Every row gives one point. Each copy is the shape, with its points in the same order, turned, moved and blurred by noise. Say if it was mirrored as well.

Shape (5 x 2)
[[-1.9  0.7]
 [ 3.5 -3.7]
 [-1.6  3.3]
 [-0.7 -4.6]
 [ 0.7  3.4]]
Copy 1 (5 x 2)
[[-1.1  1.1]
 [ 1.8 -5.2]
 [-3.8  0.7]
 [ 3.1 -1.1]
 [-4.2 -1.1]]
Copy 1 is: mirrored
Copy 2 (5 x 2)
[[-2.6  0.8]
 [ 4.0  1.7]
 [-4.0  2.9]
 [ 1.9 -1.7]
 [-2.4  4.6]]
Copy 2 is: only turned

Shape (7 x 4)
[[ 0.4  0.4 -0.6 -2.8]
 [ 2.0 -3.8 -0.1 -3.3]
 [ 0.3 -3.6  0.2  0.3]
 [ 2.7 -7.7  1.6 -0.9]
 [-2.4  4.5  0.1  0.7]
 [ 3.3  1.9  0.1 -1.4]
 [ 3.1 -5.6 -2.4 -1.0]]
Copy 1 (7 x 4)
[[-0.4  1.7 -2.6  1.7]
 [ 0.1  4.6 -0.8  3.8]
 [ 0.2  2.4  2.3  2.4]
 [ 1.2  6.3  3.3  4.7]
 [ 0.3 -4.1 -2.4 -1.9]
 [ 2.6 -0.4 -3.6  3.2]
 [-0.8  3.7  1.6  6.4]]
Copy 1 is: mirrored
Copy 2 (7 x 4)
[[ 1.0 -0.7 -0.1 -1.4]
 [ 2.9 -0.5  2.9  1.1]
 [-0.7  0.8  2.4  2.4]
 [ 2.4  1.7  5.6  4.6]
 [-3.6  1.0 -3.5 -2.9]
 [ 2.3  0.8 -2.9  0.0]
 [ 2.2 -1.8  2.9  4.7]]
Copy 2 is: only turned
Copy 3 (7 x 4)
[[ 3.3 -1.3  1.6  0.2]
 [ 3.1 -1.1  2.6  4.7]
 [-0.4 -0.6  2.9  3.2]
 [ 0.1 -0.2  3.4  7.7]
 [ 1.3  0.7  1.3 -5.0]
 [ 4.1  1.1 -1.7  0.6]
 [ 0.4 -3.5  1.3  5.7]]
Copy 3 is: only turned
